Each row of a before or after table is a point. One or more steps were done to the points. Then noise was added and the rows were shuffled. The steps act on how far a point lies along the listed directions, d1 being the first. Write out the steps. A step turns or swaps two directions, mirrors them in a line or flattens them onto one, adds a multiple of one to another, or multiplies one. Angles are multiples of 10 degrees, from the lower direction toward the higher: turns from -170 to 170, lines from 10 to 170 but not 90. Use the fewest steps. Two steps may share a direction if one is a turn and the other turns, adds or multiplies; they go together, in the order done. Otherwise the lowest direction goes first.

Directions:
(1): -50 27 -7
(2): 27 50 -4
(3): -4 7 56
Before (14 x 3):
-43 -4 -5

16 -48 -12

-34 23 41

-37 44 1

-32 -2 -12

-23 36 24

-45 18 53

-36 -31 -60

4 -17 -22

-41 -19 -24

-34 55 25

-51 -31 -36

-19 20 0

-38 8 44
After, 14 rows:
46 -20 26

60 -33 33

-20 -4 37

41 -5 28

-27 0 -28

-24 5 -3

-2 -8 39

24 -3 51

44 -23 23

-5 -3 32

-32 -3 43

-51 15 40

13 0 27

48 -10 44
Steps: turn d1 and d3 by 110 degrees; multiply d2 by 0.4

Directions:
(1): 38 37 39 0 40 -23
(2): 33 -39 37 14 -43 -22
(3): -27 -35 -7 22 37 -50
Before:
-8 11 -19 -8 34 -15

12 -26 10 -8 -44 28

10 32 12 -9 2 11

-12 -13 -5 -3 -28 16

-7 -60 5 6 -44 -20

15 22 -9 -7 -16 14

7 -31 -3 8 -15 -30

45 33 36 -14 -12 20

33 19 15 -1 -37 24

-3 7 -4 -6 -12 9

-16 6 -10 -16 16 -3

-5 -13 -2 0 -47 11

16 22 -10 -8 -29 35

1 31 -17 -21 -27 36
After (14 x 6):
22 -4 4 5 -26 -10

-21 -31 -6 11 -27 -15

24 -26 24 23 -22 -27

-19 -11 -30 1 20 -23

2 -4 3 -2 -17 -2

-17 -25 -4 4 -22 3

22 10 28 0 -13 -6

-9 -56 5 10 -17 -14

-1 13 -2 -23 -6 13

-50 -44 -31 4 12 -26

12 32 -12 -22 7 17

40 -14 49 10 -4 -30

22 -13 14 -3 -55 4

25 -22 11 12 -40 -4
Steps: turn d2 and d3 by 80 degrees

Directions:
(1): 35 55 21 38 16 49 17 -17 -39 -22 -5
(2): -34 18 49 -28 15 34 -3 60 -8 43 1
Before (13 x 11):
-20 1 18 -22 2 -16 -12 28 6 24 -3

-13 31 45 -8 20 39 12 43 -23 25 -6

-18 -27 -19 -28 -11 -15 -5 9 20 10 12

27 23 -15 29 10 -4 -2 -18 -12 -17 4

-8 56 41 16 26 51 10 34 -34 12 7

14 27 22 -9 4 18 9 13 -19 -5 -8

-19 -22 4 -11 -2 -19 -2 20 17 17 15

-2 -28 -10 -9 -6 -35 -7 4 23 8 5

-5 -15 -7 -9 -1 -24 -8 -3 7 -2 1

23 21 4 13 7 26 2 -10 -9 -15 -3

-9 7 -2 -9 -14 0 1 8 -10 5 -10

17 47 59 -5 22 53 6 25 -39 7 3

12 15 -12 11 13 15 10 -7 -10 -23 -3
After, 13 rows:
16 -13 -21 -11 -12 -27 3 -16 6 -20 -8

-9 1 -8 -9 -17 -7 -1 4 -4 5 -11

-19 -10 7 -24 -2 -28 -13 22 14 20 -3

25 -48 -39 -10 -21 -57 -11 -42 21 -28 6

-6 8 20 -7 12 6 -4 14 -11 8 0

-19 -7 19 -9 3 -3 2 29 8 22 12

11 7 -20 11 10 4 8 -13 -5 -27 -3

-4 -37 -57 13 -18 -61 -8 -31 27 -24 12

-20 4 13 -26 1 22 2 31 0 22 10

-5 13 31 -6 12 11 0 30 -3 22 3

27 24 -14 29 10 -2 -2 -15 -13 -17 6

-7 -50 -37 -11 -15 -54 -1 -13 26 -6 -3

24 -1 -17 13 -2 0 -1 -25 6 -22 -2
Steps: mirror d1 and d2 in the line at 140 degrees

Directions:
(1): -5 4 -35 6 -21 5 -26 6 -31 -26 -4 -20 -9 -39
(2): -17 -12 4 -9 -24 -5 3 28 -4 14 -17 7 60 -11
Before (14 x 14):
-9 0 -10 -1 -14 0 -10 11 -12 -15 -2 -12 17 -27

-7 -10 12 -9 -14 -4 8 21 3 18 -9 5 49 -1

-8 3 -34 1 -26 10 -28 1 -31 -31 2 -27 -7 -35

-11 -10 -2 -2 -27 -7 -9 26 -12 8 -16 -2 36 -13

-9 -3 -11 -7 -17 6 -14 16 -7 -1 -7 -2 12 -17

-2 2 -6 4 3 5 -3 -9 -6 -1 1 -5 -17 6

-10 -10 3 3 -5 -9 7 12 5 13 -7 2 21 2

-11 1 -20 -6 -28 6 -8 8 -26 -7 -10 -10 12 -27

-15 -12 3 -15 -3 -2 7 20 3 14 -14 13 53 -3

0 9 -24 5 -12 5 -19 3 -20 -13 -6 -10 -12 -22

5 8 -1 -1 1 6 -4 -4 -1 -3 3 5 -12 2

-3 12 -21 2 -11 4 -11 0 -17 -17 2 -15 -16 -22

-10 2 4 -5 -13 0 -2 16 -2 9 -10 8 37 -8

-13 -9 -22 -10 -28 1 -13 22 -24 -7 -11 -13 36 -43
After, 14 rows:
4 9 -8 0 -3 6 -9 -3 -7 -8 2 1 -14 -5

-7 0 25 -9 -1 -3 13 13 16 24 -7 20 42 15

-1 9 -27 5 -14 6 -21 3 -23 -15 -7 -12 -12 -25

-10 0 -8 -8 -21 4 1 6 -15 2 -8 -2 15 -14

-8 -13 23 -7 -13 -11 10 22 10 27 -13 13 43 15

-3 3 -14 5 -2 6 -9 -7 -13 -7 0 -10 -19 -4

-4 -13 38 -13 2 -8 28 16 27 38 -6 20 56 28

-8 -11 16 1 3 -11 16 9 17 23 -5 9 24 17

-8 3 -34 1 -26 11 -29 1 -31 -31 2 -27 -7 -36

-11 -15 30 -20 13 -6 28 15 28 35 -11 29 60 28

-3 12 -26 3 -14 5 -15 1 -22 -21 1 -18 -18 -28

-9 -11 2 -15 -13 -3 6 17 -2 11 -8 1 43 -16

-8 -4 0 -9 -10 4 -5 14 3 7 -6 5 15 -5

-7 -1 0 -3 -8 -2 -2 9 -3 -7 -1 -6 20 -15
Steps: add -1 times d2 to d1

Directions:
(1): 35 -53 45 8 -18 3 16 -20 14 -22 -5 -53 14 37 -18 -47 -17 7 -20 -41 -5 17
 -28 18
(2): -60 11 33 31 9 45 -22 34 33 -3 -20 -47 -21 19 21 5 19 -25 -33 -7 25 -1
 24 -27
Before, 13 rows:
-11 31 -24 -1 14 -3 -12 9 -9 13 2 32 -8 -24 12 29 6 -2 12 20 -3 -7 9 -16

6 -3 -8 -1 1 -5 -3 -8 -5 -1 2 11 0 -4 -5 6 1 10 10 0 -6 6 -9 6

6 -10 3 1 1 -1 2 -4 -4 -10 2 -5 -2 2 2 -7 -10 -1 -2 -10 -1 2 -9 10

-21 25 -24 -7 7 2 -12 10 -6 18 5 31 -11 -22 8 30 6 -3 7 27 6 -3 17 -9

12 -15 4 -7 -5 -5 6 -7 1 -1 6 -6 3 8 -9 -13 -3 1 -1 -15 1 9 -13 9

9 -6 4 -9 1 -7 0 -5 -6 -4 -3 -1 5 4 -10 -6 -1 3 4 -3 -6 -4 -3 -3

7 -8 15 2 -1 7 -3 -2 0 -5 -3 -10 9 4 -5 -6 2 1 -4 -13 3 0 -4 5

5 -8 4 3 0 -1 8 -6 -1 -3 3 -9 1 -3 -10 -6 0 4 2 -7 4 9 1 3

16 -11 13 6 -11 2 8 -12 12 -15 0 -16 -3 11 -2 -19 -7 7 -7 -7 -1 3 -1 4

7 -5 6 3 -2 -1 9 4 1 -1 -1 -3 1 9 -5 -16 -4 7 -9 -7 0 0 -4 6

28 -12 -7 -8 -10 -14 15 -12 -14 0 -1 3 7 4 -9 -10 -9 13 5 -6 -10 7 -10
 17

-11 16 -15 -3 4 -2 -6 7 -8 4 2 9 -6 -3 5 14 4 5 8 12 5 -8 9 -4

26 -17 1 -7 -9 -17 7 -17 -7 -4 6 5 12 1 -9 -18 -10 3 8 -5 -11 5 -13 9
After:
58 -26 -12 -22 -14 -38 20 -35 -23 -4 15 24 23 -5 -19 -23 -21 16 23 -5
 -22 6 -25 23

-14 19 -18 -2 7 -2 -8 8 -9 6 3 12 -7 -7 6 19 6 4 10 15 6 -9 12 -6

11 -8 9 3 -4 -1 11 1 1 -1 -1 -4 1 10 -6 -19 -5 8 -10 -10 -1 2 -6 7

6 -9 20 3 -1 9 -3 0 3 -6 -5 -15 7 7 -5 -9 3 0 -7 -15 4 1 -4 5

24 -21 1 -11 -6 -12 10 -14 -3 -2 10 -2 7 8 -14 -18 -9 6 4 -18 -3 11 -18
 14

61 -21 -21 -22 -15 -36 27 -30 -29 0 8 24 19 -3 -21 -14 -20 26 20 -4 -23
 8 -24 32

-13 38 -33 -5 17 -6 -13 10 -13 18 4 45 -9 -31 13 37 9 -1 17 28 -2 -10 12
 -18

-27 34 -32 -9 10 3 -15 15 -7 22 6 39 -14 -28 11 37 9 -6 10 32 7 -6 22
 -13

19 -8 1 -12 -1 -14 4 -10 -10 -4 -1 6 9 1 -13 -7 -4 7 9 -3 -10 -3 -7 2

19 -16 17 7 -13 3 9 -14 13 -17 0 -20 -3 15 -5 -22 -9 8 -10 -11 -1 4 -3 6

13 -14 1 0 -1 -4 4 -9 -6 -11 2 -4 0 2 0 -8 -12 2 -1 -10 -3 3 -11 14

10 -11 4 2 -1 -5 10 -11 -2 -3 5 -10 3 -3 -11 -9 -1 6 3 -8 1 9 -1 6

20 -6 -17 -9 0 -17 2 -16 -13 0 6 24 5 -10 -10 5 -4 16 18 4 -13 7 -15 12
Steps: multiply d1 by 1.3; multiply d2 by 2.5
